Each row is a point. Examples show where two turns around zero, p and q, send a point. Where does a point land after both, in the order given? Backwards means that the second turn is done in reverse. Each puzzle has new turns, and all numbers are rounded.

Turn p:
[ 19 -34] -> [-31 -24]
[29 -7] -> [ -3 -30]
[-49  40] -> [33 54]
Turn q:
[-47  40] -> [-13  60]
[ 43 -18] -> [ 23 -41]
[  4 -22] -> [-10 -20]
Where do these land?
p, then q: [ -6 -17] -> [-12  14]
p, then q: [-19 -25] -> [-12  29]
p, then q: [54 37] -> [  5 -65]
q, then p: [-29  48] -> [56  1]
q, then p: [ -1 -43] -> [-37  22]

Turn p:
[-39 -48] -> [ 42 -46]
[32 18] -> [-13  34]
[ 7 30] -> [-29  11]
Turn q:
[-3  1] -> [2 3]
[ 19 -76] -> [-78  -6]
[-19  39] -> [42 12]
[25  3] -> [ -1 -25]
[-21  32] -> [35 15]
Where do these land?
q, then p: [  7 -22] -> [  0 -23]
q, then p: [19 57] -> [36 48]
q, then p: [-26 -35] -> [-36 -25]

Turn p:
[ 12  30 -61] -> [ 50 -31 -36]
[ 40 -22   7] -> [-15 -35  25]
[-39 -35  47] -> [-55  43   8]
[-14  27   7] -> [20 24  2]
Turn q:
[-12  -1  57] -> [-28  33  39]
[ 39  56 -42] -> [ 78  -3 -16]
[-22  -6  -9] -> [-14   4 -20]
[ -5 -49  -6] -> [-36 -34  -3]
Where do these land?
q, then p: [ -4 -29 -30] -> [-24 -13 -32]
q, then p backwards: [ 54 -49 -12] -> [ 70 -18 -14]
q, then p backwards: [-4 28 -2] -> [-17  23  -1]
q, then p backwards: [ 36 -25 -16] -> [ 43  -5 -17]
q, then p backwards: [-37  22  44] -> [-42   1  45]
p, then q backwards: [-46  54  17] -> [-16  70  14]

Turn p:
[-10  -4  32  18] -> [17 33 -8 -1]
[  9 -23 -20  27] -> [-10  10  39   5]
[ 49  66 -23 -46] -> [ 31 -89 -19  14]
[-58 -14  13  25] -> [-28  55 -18  15]
[ 10 -26  -3 -25] -> [-11 -10   6 -34]
Turn q:
[16 19 -4 51] -> [ 5 46 25 22]
[  8 -59  -3  -7] -> [ 52 -29  -2  -9]
[ 18  64   1 -14] -> [-61  14  25  -8]
[-6 25 27  5] -> [-26   1   1  27]
[-37 -50 -21 -34] -> [ 32 -31 -50 -31]
Where do these land?
q, then p backwards: [ 29 -40  21  -8] -> [ 49  20 -11   3]
p, then q backwards: [ 36  11  10 -29] -> [  5 -39  -7 -27]
q, then p backwards: [25 10  3 18] -> [  7 -14  -9  27]
q, then p backwards: [-76  26 -64  18] -> [-74 -15  69 -22]
q, then p: [-14  -6  30   1] -> [-8 17 26 10]

Turn p:
[  4   6 -21  28 -50 -34] -> [ -3 -26  -5 -41 -43 -28]
[  3 -17  28 -40  -7  23] -> [-12   8   5   8   5  54]
[-50 -53 -66  28  31  -6] -> [-65  32  29   2  18 -70]
[ 23  10  31  38  15 -11] -> [ 46 -16  12 -17  23  -9]
[ 11  -7 -34  -4  -6 -41] -> [-23  -7 -33 -28  -2 -25]
[  7  19  12  41 -43  14] -> [ 28 -35  29  -7 -37  -6]
[  9  11  20 -63  -1   9] -> [ -4  13 -33  16  -1  56]
[15 15 15 33 29 76] -> [ 30 -27  45  64  24   2]
[-22  15  16 -60  31 -30] -> [  3  58 -48   1  12  26]
Turn q:
[-24  59  11   7   1  33] -> [ 36 -51 -14 -29  20   2]
[ 32 -13  -3  14 -19  -2] -> [ 7 32  7 -1 -7 24]
[  5   7 -24   6  10  45] -> [ 30  -8 -29 -10 -30  -1]
[-35  22  67 -56 -25 -41] -> [-63 -55  29   7  56  25]
[ 42 -62  -9  25  37 -35] -> [  1  64  31  53 -26 -21]
[ -3  25 -20 -34  12   9] -> [ -7 -34   4 -20 -27  -9]
[ -6 -14 -32  17  12  57] -> [ 32   5 -53  -1 -32 -10]
[-11 -23   9  19 -28 -66] -> [-36  46  26  -1  45  -9]
Where do these land?
p, then q: [-26 -25   3  45   8 -14] -> [-21 -26  41  16  21   7]
p, then q: [-37 -53 -16   0 -17  14] -> [-16 -41 -16   3  52  -2]
q, then p: [ 24  35  18  -3 -13  56] -> [-38 -47  16  23  16  27]
q, then p: [ 53  42 -10  26 -31 -20] -> [ 29 -10 -18  30   8  67]
p, then q: [ 21 -14  27   8 -10  -9] -> [ -9 -14  -5  22 -24  15]
p, then q backwards: [-31 -65  22 -76  20   0] -> [ 18 -45  19  -3 -89 -36]
p, then q: [-23  37  10 -22  -1 -14] -> [ 17   7   6 -44 -12  15]
q, then p backwards: [ 18  43 -54  22  44 -13] -> [-26  20  12  72 -22 -27]

Turn p:
[ 14  19 -30   7   6 -25  21  -4] -> [ -6 -21  15 -22   5  -1 -11 -36]
[-23   4 -15   0  11  11   2  -3] -> [-22  -8  -4   8 -16   9   7  -4]
[ 20  11 -15  12  18 -19  20 -13] -> [ -1 -20  17  -1  12 -10 -10 -33]
[ 11   1  15 -13   4   7 -18  -9] -> [ 2  5  5 12 17  5 -8 20]
[ 28 -18  16   2  12  11 -13 -13] -> [ 20   9  16  29  13  -4 -10   9]
[-10 -10  -7   3  -8 -10  15  28] -> [ 15  -8 -11 -19 -20  -2  13  -6]
[ -8 -16   9 -18 -15   7 -26 -16] -> [  0  21 -16  12   3  17 -17  22]
[-18  16  -5  21  10 -12   0  35] -> [ -1 -12  -4 -17  -2   6  43 -13]
[ 39   1   6  -1   5  28 -17  -5] -> [10 13 40 16 11  0 -8 19]
[-28  -4   9   7 -31  -4   7  -5] -> [-10  23 -31 -13 -11 -10   1  -2]
[-25  -3  17 -20 -11   6  10   5] -> [ -8  -3 -27  -5 -12 -10   0  24]
Turn q:
[  2  11 -38 -16 -40  12   9   1] -> [-21  22 -20 -10 -38   2   9 -27]
[-24  21  22  -9   8   5  22 -12] -> [  5  17 -19 -17  17  -4 -26  19]
[ 27 -14 -27  -1  25 -11 -16   7] -> [ 21 -19   3  20  -1  16  30 -17]
[ 23 -17   4  -2  -6   2  -5  10] -> [ -9 -23   5   9 -13   5   8   4]
[ -1  37  -4   4  20 -12   6   9] -> [ 27  23   0 -14   5  18   9  14]
[  9  -8  10  20   6   5   0 -15] -> [  2 -20  12 -13  11  -2  -6  -5]
[ -5  -4  20 -12   0 -25 -12 -17] -> [ 18  -6  -2   8   0 -32  -5  14]
[ -7 -13   9   3   2  10 -20   3] -> [ -4  -6  16  18   3  -2 -14  -3]
[-24 -13   4  14 -15  14  17  13] -> [-38  12   4  -3  15  -1  -6   1]
Where do these land?
p, then q: [  8  -8 -16   9   9 -11   7 -10] -> [  8 -15   6  -7   0 -13 -12 -12]
p, then q: [  6 -36  -8  10  14   7 -12 -10] -> [ -2 -13  28 -28  -8   6  -5 -11]
q, then p: [  7  15 -10   6 -11  26   7 -10] -> [-17  11  -3   3  -2  12 -19  21]
q, then p: [  6  17 -12  -1  17  -6   4  16] -> [ -6  -5  25  -3 -10 -16   1   7]
p, then q: [  8   0   3  -6  -5 -16 -16  -3] -> [13 -6 -1  7  0 19 -6 -5]
q, then p backwards: [  4 -22  -9 -20   7 -12   6  -4] -> [-19  -8  17   5  19  -9   7  -1]
p, then q: [ -2  18  76 -14 -16 -12   8   9] -> [ 24  15 -17  25  16  23  63  18]
q, then p: [-14   8   5   7   2 -13   5 -12] -> [  3 -19   2  -5  16   5  -2   0]
p, then q: [ -6 -10 -17   8 -18   4  -2  37] -> [-18  -3 -26 -13 -31   4  -6   7]
p, then q: [-15  19 -12   2   2  34  -6 -13] -> [-19  31  10  -4  13 -10 -18  11]
